Each row is a point. The ring and each string are closed loops that go straight from each point to the next, and from the last back to the first. Before rounding, they use only three directions, however many columns there are. Count how often each string passes through the ring. Passing back the other way cancels.

Ring (7 x 3)
0.30	0.11	0.32
0.35	0.10	-0.04
0.11	0.02	-0.27
-0.28	-0.03	-0.30
-0.59	-0.03	0.00
-0.53	-0.04	0.26
-0.05	0.01	0.46
String (21 x 3)
0.14	-0.14	0.00
0.49	-0.05	0.17
0.48	0.09	0.42
0.28	0.21	0.61
0.03	0.30	0.67
-0.12	0.13	0.28
-0.17	-0.09	0.23
-0.26	-0.25	0.28
-0.38	-0.11	0.52
-0.35	0.13	0.63
-0.21	0.20	0.56
-0.09	0.09	0.30
-0.04	-0.17	0.09
0.06	-0.02	0.19
0.13	-0.22	0.06
0.47	0.03	0.12
0.59	0.22	0.06
0.39	0.32	0.05
0.47	0.41	0.01
0.31	0.27	0.03
0.09	0.08	0.06
Times through: 3

Ring (7 x 6)
-0.28	-0.14	-0.35	-0.19	0.08	-0.08
-0.21	-0.63	-0.25	-0.08	0.03	0.00
-0.03	-0.72	-0.01	-0.10	0.00	0.05
0.22	-0.31	0.34	-0.01	-0.08	0.09
0.31	0.31	0.48	-0.03	-0.09	0.04
0.18	0.46	0.28	-0.38	0.06	-0.05
-0.10	0.20	-0.12	-0.42	0.12	-0.10
String (25 x 6)
0.04	-0.42	0.08	-0.33	0.07	0.01
0.00	-0.21	0.06	0.13	-0.09	0.04
0.14	-0.60	0.25	0.20	-0.14	0.13
0.27	-0.57	0.40	-0.06	-0.07	0.12
0.31	-0.40	0.45	-0.20	-0.02	0.09
0.27	-0.30	0.38	-0.38	0.05	0.04
0.18	-0.03	0.28	-0.15	-0.02	0.03
0.28	0.43	0.45	0.20	-0.17	0.06
0.38	0.71	0.60	0.16	-0.18	0.05
0.42	0.55	0.61	-0.31	-0.01	0.00
0.21	0.06	0.29	-0.48	0.10	-0.02
0.19	0.07	0.27	-0.58	0.13	-0.04
0.05	0.06	0.11	-0.21	0.02	-0.02
0.00	0.42	0.05	-0.03	-0.04	-0.04
-0.04	0.53	-0.03	-0.50	0.14	-0.13
-0.14	0.36	-0.18	-0.58	0.19	-0.15
-0.23	0.36	-0.26	-0.07	0.02	-0.10
-0.39	0.16	-0.48	-0.22	0.11	-0.14
-0.49	0.05	-0.60	-0.01	0.05	-0.12
-0.37	-0.36	-0.48	-0.26	0.12	-0.09
-0.06	-0.33	-0.06	-0.35	0.10	-0.03
-0.13	-0.16	-0.13	0.01	-0.02	-0.01
-0.30	-0.53	-0.36	0.13	-0.03	0.00
-0.27	-1.04	-0.34	-0.09	0.05	0.03
-0.07	-1.04	-0.08	-0.37	0.11	0.04
Times through: 4

Ring (6 x 9)
0.16	0.11	0.42	-0.09	-0.30	0.06	0.24	-0.43	-0.07
0.07	0.31	0.10	0.28	0.18	0.17	0.32	0.26	-0.05
-0.07	0.34	-0.17	0.50	0.52	0.14	0.09	0.52	0.10
-0.14	0.18	-0.13	0.36	0.40	0.01	-0.19	0.16	0.23
-0.16	-0.04	0.12	-0.14	-0.15	-0.12	-0.14	-0.31	0.28
-0.06	-0.08	0.33	-0.35	-0.45	-0.11	0.02	-0.56	0.17
String (26 x 9)
-0.13	-0.01	0.19	-0.27	-0.30	-0.08	0.11	-0.21	0.20
-0.12	-0.21	0.45	-0.72	-0.80	-0.19	0.13	-0.71	0.22
0.07	-0.11	0.53	-0.44	-0.64	-0.10	0.07	-0.85	0.07
0.15	-0.09	0.63	-0.44	-0.70	-0.07	0.14	-0.94	-0.01
0.14	0.09	0.38	0.00	-0.21	0.03	0.05	-0.52	-0.01
0.05	0.11	0.26	-0.03	-0.16	0.03	0.15	-0.24	0.04
0.03	0.11	0.31	-0.19	-0.31	0.04	0.36	-0.15	0.00
0.27	0.21	0.48	0.01	-0.26	0.15	0.39	-0.35	-0.20
0.25	0.28	0.36	0.18	-0.05	0.18	0.34	-0.17	-0.18
0.17	0.28	0.23	0.28	0.10	0.16	0.23	-0.04	-0.11
0.15	0.38	0.13	0.38	0.24	0.23	0.38	0.30	-0.14
0.07	0.24	0.13	0.29	0.18	0.10	0.08	-0.02	0.01
-0.02	0.18	0.09	0.14	0.09	0.05	0.10	0.04	0.09
-0.14	0.32	-0.15	0.29	0.35	0.13	0.31	0.67	0.11
-0.09	0.48	-0.33	0.73	0.80	0.22	0.18	0.93	0.07
-0.01	0.36	-0.14	0.63	0.60	0.15	-0.04	0.37	0.07
-0.02	0.22	0.00	0.33	0.28	0.07	-0.02	0.10	0.10
-0.17	0.24	-0.18	0.35	0.42	0.05	-0.01	0.42	0.21
-0.20	0.27	-0.34	0.63	0.73	0.04	-0.30	0.45	0.29
-0.12	0.20	-0.19	0.57	0.59	0.01	-0.41	0.08	0.26
-0.06	0.13	0.03	0.23	0.19	0.00	-0.15	-0.09	0.17
-0.14	0.09	0.02	0.05	0.06	-0.03	-0.04	-0.01	0.21
-0.31	-0.05	-0.05	-0.18	-0.07	-0.15	-0.14	-0.05	0.39
-0.29	-0.16	0.07	-0.32	-0.26	-0.22	-0.25	-0.39	0.42
-0.10	-0.07	0.21	-0.18	-0.24	-0.13	-0.18	-0.52	0.25
0.01	0.08	0.21	0.05	-0.06	-0.01	-0.06	-0.34	0.11
Times through: 5

Ring (9 x 14)
-0.03	-0.09	-0.21	-0.24	0.26	-0.23	0.37	-0.02	0.21	-0.04	0.25	-0.08	-0.03	-0.04
-0.06	-0.17	-0.27	-0.53	0.17	-0.48	0.40	-0.33	0.32	-0.04	0.21	-0.45	-0.32	-0.10
-0.06	-0.25	-0.19	-0.58	-0.03	-0.49	0.22	-0.48	0.20	-0.04	0.06	-0.56	-0.46	-0.15
-0.06	-0.27	-0.05	-0.43	-0.16	-0.34	0.02	-0.41	0.00	-0.05	-0.05	-0.41	-0.39	-0.15
-0.08	-0.26	0.10	-0.23	-0.24	-0.16	-0.13	-0.23	-0.20	-0.06	-0.11	-0.16	-0.17	-0.12
-0.12	-0.22	0.16	-0.10	-0.18	-0.07	-0.12	-0.06	-0.28	-0.07	-0.09	0.02	0.07	-0.07
-0.12	-0.14	0.13	0.04	0.00	0.02	0.02	0.17	-0.23	-0.07	0.04	0.23	0.30	-0.01
-0.07	-0.08	0.03	0.08	0.16	0.06	0.15	0.27	-0.11	-0.06	0.15	0.31	0.32	0.01
-0.04	-0.06	-0.07	0.02	0.23	0.01	0.24	0.23	0.01	-0.04	0.21	0.24	0.23	0.00
String (29 x 14)
-0.09	-0.13	-0.03	-0.13	0.11	-0.13	0.19	0.04	-0.02	-0.06	0.13	0.04	0.13	-0.02
-0.02	-0.10	-0.01	0.02	0.11	0.04	0.11	0.16	-0.07	-0.04	0.12	0.21	0.14	-0.04
0.04	-0.02	-0.03	0.23	0.22	0.23	0.13	0.38	-0.07	-0.03	0.18	0.47	0.26	-0.02
0.05	-0.03	-0.10	0.12	0.25	0.13	0.20	0.29	0.02	-0.02	0.21	0.35	0.16	-0.03
0.02	-0.08	-0.12	-0.05	0.17	-0.02	0.20	0.10	0.06	-0.03	0.17	0.12	0.01	-0.06
-0.03	-0.11	-0.34	-0.46	0.32	-0.43	0.52	-0.20	0.40	-0.03	0.31	-0.34	-0.23	-0.07
-0.16	-0.22	-0.49	-1.03	0.30	-0.99	0.76	-0.69	0.68	-0.05	0.35	-1.01	-0.53	-0.09
-0.13	-0.23	-0.29	-0.74	0.12	-0.70	0.46	-0.52	0.37	-0.05	0.19	-0.71	-0.40	-0.10
-0.06	-0.19	-0.13	-0.38	0.04	-0.33	0.21	-0.25	0.12	-0.05	0.10	-0.30	-0.23	-0.10
0.02	-0.16	-0.09	-0.18	0.00	-0.11	0.07	-0.12	0.02	-0.03	0.06	-0.08	-0.21	-0.12
-0.02	-0.23	-0.20	-0.52	-0.02	-0.42	0.20	-0.43	0.19	-0.04	0.07	-0.49	-0.47	-0.16
-0.10	-0.30	-0.29	-0.88	-0.03	-0.78	0.35	-0.75	0.37	-0.05	0.09	-0.92	-0.67	-0.17
-0.10	-0.31	-0.32	-0.94	-0.03	-0.83	0.37	-0.82	0.42	-0.04	0.10	-1.00	-0.75	-0.18
0.00	-0.22	-0.20	-0.48	-0.01	-0.38	0.18	-0.40	0.19	-0.03	0.07	-0.45	-0.48	-0.16
-0.02	-0.17	-0.10	-0.25	0.02	-0.19	0.13	-0.16	0.05	-0.04	0.07	-0.15	-0.20	-0.11
-0.08	-0.20	-0.17	-0.47	0.06	-0.42	0.27	-0.32	0.18	-0.05	0.13	-0.40	-0.27	-0.10
-0.15	-0.23	-0.38	-0.90	0.20	-0.86	0.61	-0.63	0.52	-0.05	0.26	-0.88	-0.48	-0.09
-0.13	-0.18	-0.45	-0.86	0.33	-0.83	0.72	-0.53	0.61	-0.04	0.36	-0.80	-0.41	-0.07
0.00	-0.07	-0.31	-0.31	0.35	-0.28	0.48	-0.05	0.34	-0.03	0.32	-0.15	-0.12	-0.05
0.01	-0.08	-0.10	-0.03	0.17	0.00	0.18	0.12	0.03	-0.03	0.17	0.15	0.05	-0.05
-0.02	-0.12	-0.04	-0.05	0.09	-0.03	0.12	0.07	-0.03	-0.04	0.11	0.11	0.04	-0.06
-0.08	-0.11	-0.08	-0.15	0.17	-0.15	0.26	0.05	0.05	-0.05	0.18	0.03	0.12	-0.02
-0.12	-0.08	-0.04	-0.06	0.24	-0.11	0.30	0.19	0.02	-0.06	0.22	0.16	0.32	0.03
-0.07	-0.04	0.06	0.20	0.20	0.16	0.14	0.40	-0.16	-0.06	0.17	0.47	0.46	0.04
-0.03	-0.07	0.09	0.23	0.11	0.21	0.03	0.36	-0.22	-0.05	0.10	0.47	0.36	0.00
0.01	-0.09	0.08	0.21	0.05	0.23	-0.04	0.29	-0.22	-0.04	0.05	0.42	0.23	-0.04
-0.06	-0.07	0.12	0.23	0.10	0.20	0.03	0.37	-0.24	-0.06	0.09	0.47	0.42	0.02
-0.17	-0.08	0.10	0.09	0.18	0.01	0.20	0.33	-0.16	-0.08	0.17	0.34	0.55	0.07
-0.15	-0.10	0.03	-0.04	0.18	-0.09	0.24	0.20	-0.07	-0.07	0.18	0.19	0.39	0.04
Times through: 0
